Each row is a point. Examples show where two turns around zero, p and q, send a point. Where does a point land after both, in the order given? Backwards means that the second turn is done in reverse. Each puzzle has new turns, and all numbers are rounded.
In the rows, 100 means zero.

Turn p:
[107,89] -> [112,96]
[117,122] -> [100,128]
[37,92] -> [55,55]
[118,93] -> [119,105]
[120,104] -> [113,115]
Turn q:
[55,84] -> [120,143]
[112,109] -> [98,85]
[128,124] -> [97,63]
[100,62] -> [73,127]
[105,121] -> [111,82]
Where do these land?
p, then q: [68,73] -> [77,135]
q, then p: [113,140] -> [138,82]
p, then q: [95,79] -> [80,108]
p, then q: [124,107] -> [104,75]

Turn p:
[79,76,89,58] -> [102,93,100,47]
[133,119,120,130] -> [105,98,84,150]
[109,135,63,87] -> [72,62,124,105]
[82,90,103,75] -> [95,103,93,69]
[117,64,100,130] -> [146,112,107,114]
[80,116,125,120] -> [81,132,91,115]
Turn q:
[65,142,91,100] -> [137,130,81,121]
[88,99,105,132] -> [113,79,102,124]
[123,79,81,77] -> [61,109,101,84]
[141,107,88,70] -> [73,110,77,63]
[84,73,134,121] -> [115,71,138,108]
Where do these land?
q, then p: [83,70,98,93] -> [90,126,80,108]
p, then q backwards: [116,134,62,88] -> [115,56,109,128]
q, then p: [96,88,125,63] -> [80,90,61,90]
q, then p: [80,102,120,93] -> [103,90,77,114]
q, then p: [93,126,106,101] -> [105,76,105,112]
p, then q: [85,63,122,114] -> [102,108,58,78]
q, then p: [147,116,67,149] -> [129,110,166,74]

Turn p:
[109,74,127,102,76,130,124,86] -> [105,82,116,87,81,147,85,114]
[120,69,101,72,102,45,108,96] -> [95,127,102,64,142,109,80,70]
[78,151,128,86,140,89,96,122] -> [133,80,115,93,99,47,137,79]
[132,94,50,121,64,111,73,58] -> [34,116,57,119,85,127,93,108]
[97,79,113,136,125,74,81,78] -> [109,129,73,67,109,100,121,127]
[80,140,85,125,83,100,111,74] -> [91,70,71,127,109,109,135,105]
[67,118,100,101,107,107,122,144] -> [141,84,117,134,109,79,98,101]
[109,93,98,94,72,121,78,157] -> [112,131,128,140,69,100,79,85]
[89,71,102,79,92,117,104,66] -> [72,89,123,82,109,122,93,124]
[119,112,95,83,139,106,101,120] -> [107,93,100,88,88,58,80,87]
Turn q:
[104,76,131,75,99,129,77,106] -> [130,113,99,113,110,82,121,138]
[79,132,68,73,94,66,136,118] -> [114,100,132,89,84,109,81,37]
[84,108,83,69,97,77,76,128] -> [107,132,141,97,109,84,89,84]
[147,141,103,123,131,137,101,117] -> [97,112,67,130,59,119,54,128]
[65,71,109,138,83,91,103,100] -> [71,105,86,72,106,100,145,92]
[133,81,90,126,128,69,87,96] -> [70,89,98,66,106,96,66,128]
[67,111,126,133,63,92,114,101] -> [74,98,83,102,79,84,145,69]
[81,90,122,118,133,138,129,60] -> [120,84,32,98,119,121,113,101]
[112,86,65,95,94,117,122,88] -> [107,79,112,100,105,143,100,104]
[117,133,79,84,95,72,66,69] -> [77,85,125,130,127,80,61,88]
[112,70,124,65,82,110,88,117] -> [132,103,125,102,97,80,124,133]
Where do these land?
q, then p: [123,97,102,108,59,97,88,123] -> [136,101,117,113,106,130,115,95]
p, then q: [89,116,127,112,127,72,52,53] -> [149,83,117,84,79,115,92,43]
q, then p backwards: [94,126,95,80,121,90,89,112] -> [115,86,90,90,104,90,100,135]
p, then q: [96,88,128,82,93,111,105,117] -> [110,89,91,116,90,76,109,121]
p, then q: [88,59,62,88,72,123,116,124] -> [67,149,71,113,101,82,104,126]
q, then p: [118,104,118,92,133,63,101,68] -> [77,147,105,79,122,79,93,100]
p, then q backwards: [82,115,102,109,107,69,112,89] -> [75,80,111,94,102,107,101,74]
q, then p backwards: [109,63,57,117,101,148,130,156] -> [107,52,159,135,56,117,84,79]
q, then p: [71,125,121,138,130,101,111,60] -> [55,99,73,116,137,77,89,130]
p, then q: [131,106,89,74,56,125,95,97] -> [82,103,79,125,127,100,148,96]
